Each row of a before or after table is a point. The points were changed in one or more steps. Then noise was added and the rows were shuffled. The steps act on columns, c1 being the first. Write out the steps. A step turns or swaps two columns, mirrors them in a line or flattens them onto one, adds a multiple of one to another, or multiplies or shifts one. Angles are multiples of 10 degrees, from the lower column toward the higher: turns from -170 to 170, lines from 10 to 170 but not 90. Use the fewest steps. Two steps may share a column if one is a turn and the other turns, adds or multiplies; they go together, in the order done. Otherwise the lowest column goes first.

Before (8 x 3):
[[0, -9, -17],
[-7, -1, 31],
[29, -8, 38],
[-24, -5, -15],
[-21, -9, -19],
[50, 44, -13],
[-24, -6, -9],
[7, 6, -6]]
After (8 x 3):
[[-37, -6, -10],
[-49, -9, -19],
[-46, -5, -16],
[86, -8, 38],
[-26, -9, -17],
[31, 45, -13],
[-2, 5, -6],
[40, -1, 31]]
Steps: add 1.5 times c3 to c1

Before (9 x 6):
[[-3, -11, 10, 12, -4, 121],
[-26, -23, 78, 22, 10, -3],
[-17, -51, 12, 11, -3, -12],
[30, 7, 4, -34, -53, -33],
[30, -9, -2, 31, -8, -35],
[-25, 2, -7, 35, 5, -8],
[17, 3, -17, -10, 9, -31],
[-5, -18, -12, -10, 5, -27],
[-16, -10, -12, 16, -36, -35]]
After (9 x 6):
[[-4, 14, 6, -8, -10, -3],
[4, 13, -54, 8, -3, 47],
[2, -6, 7, -4, -7, -5],
[-6, 13, 18, -17, 54, -15],
[12, 12, 16, 38, 5, -14],
[10, -3, 0, 21, -3, 0],
[2, 24, 8, 10, 31, -8],
[5, 19, 47, 13, -17, -42],
[0, 47, 13, 6, -15, -12]]
Steps: flatten c1 and c4 onto the line at 70 degrees; turn c2 and c5 by 160 degrees; flatten c3 and c6 onto the line at 140 degrees

Before, 13 rows:
[[-1, 9, -3, -69, -11, -21, 6, 3, -1, 27, -5],
[-1, 13, -9, 10, -4, -22, -9, 6, 121, -19, 7],
[-5, -11, -3, 11, -18, 17, 18, 24, -19, -18, -15],
[-2, 16, -9, -10, 1, 9, -13, -14, 20, -29, 6],
[24, 13, -17, 9, 1, -3, 19, -4, 0, -10, 9],
[46, 6, -17, 5, -3, 3, 0, 2, -19, 15, -66],
[2, 3, 9, 4, 6, 17, 19, -17, 10, 20, -46],
[4, 6, -6, 1, -16, 22, -23, 13, -26, 19, 4],
[16, 14, 14, -9, 77, 6, 9, 13, 5, -21, 10],
[44, 11, 22, 13, -1, 0, 7, 2, -31, -6, 2],
[-8, 15, 8, 12, -4, -14, -18, 6, -22, -17, 2],
[-1, -58, 0, 9, -12, 5, 5, -4, -22, -18, 4],
[-9, 1, -17, 9, 1, -6, 0, -1, -23, 13, -4]]
After (13 x 11):
[[-6, -4, -4, 21, -4, 16, 8, 0, -22, -24, 5],
[-1, 9, 7, -36, -61, -18, 2, 0, 4, 13, -24],
[45, 12, -3, 4, 2, 9, -1, 0, -18, -40, -55],
[-1, -48, -2, 13, -2, 3, 1, 1, -40, -9, 17],
[-1, -29, 8, 9, 5, -17, -3, -1, 119, -8, 18],
[-8, 20, 6, 11, 7, -15, -8, 1, -16, -10, 15],
[-3, 9, -4, -6, -7, 9, -4, 0, 23, -15, 26],
[15, 12, -2, -65, 43, 0, 4, -1, 9, -6, 23],
[-8, 8, 2, 4, 8, 1, 1, 0, -21, 6, -12],
[43, 21, 3, 9, 9, -7, 3, -1, -25, -3, 6],
[23, 13, -2, 6, 7, 3, 8, 0, 4, 1, 12],
[3, 0, -4, -2, 7, 13, 7, 0, 11, -23, -46],
[4, 14, -9, 13, -10, 22, -9, 1, -21, 15, -11]]
Steps: turn c2 and c9 by 20 degrees; flatten c3 and c6 onto the line at 110 degrees; turn c4 and c5 by 50 degrees; multiply c7 by 0.4; multiply c8 by 0; turn c10 and c11 by -50 degrees

Before (8 x 14):
[[-5, -9, -11, 23, 34, -40, -7, 13, -9, -41, -9, -26, 26, 34],
[-29, 24, 28, -4, -8, -7, -32, -8, -16, -47, -2, 18, 16, -9],
[-50, 4, -2, 9, -19, 21, 35, 8, -8, -7, -18, -14, 4, -9],
[-14, 15, -36, -3, 2, 28, 7, -3, -31, -4, 45, -28, 43, -11],
[-3, -39, 22, -4, 20, -3, 9, -2, -57, -26, -20, 26, -16, 21],
[12, 17, 13, 19, 38, -7, -35, 28, -26, -70, 21, 10, 11, 21],
[-18, 6, 15, 22, 48, -30, -27, 7, -7, -57, -20, 39, -35, -30],
[-40, -38, 36, 28, 11, -17, 24, 30, 18, 2, -6, 31, -11, -15]]
After:
[[-49, 3, -2, 30, -19, 21, 32, 6, -8, -7, -19, -15, 3, -10],
[-41, -37, 34, 84, 13, -16, 23, 30, 17, 3, -6, 31, -11, -18],
[-12, 15, -34, -9, -1, 29, 5, -3, -33, -3, 45, -29, 43, -10],
[-28, 24, 26, -12, -10, -8, -36, -7, -15, -47, -1, 16, 16, -9],
[14, 16, 14, 58, 37, -7, -36, 28, -25, -69, 22, 6, 11, 22],
[-6, -8, -14, 68, 35, -38, -7, 14, -8, -42, -8, -27, 25, 35],
[-3, -37, 21, -11, 20, -4, 6, 1, -57, -21, -20, 29, -18, 19],
[-17, 5, 14, 66, 49, -31, -26, 6, -8, -59, -23, 40, -35, -30]]
Steps: multiply c4 by 3
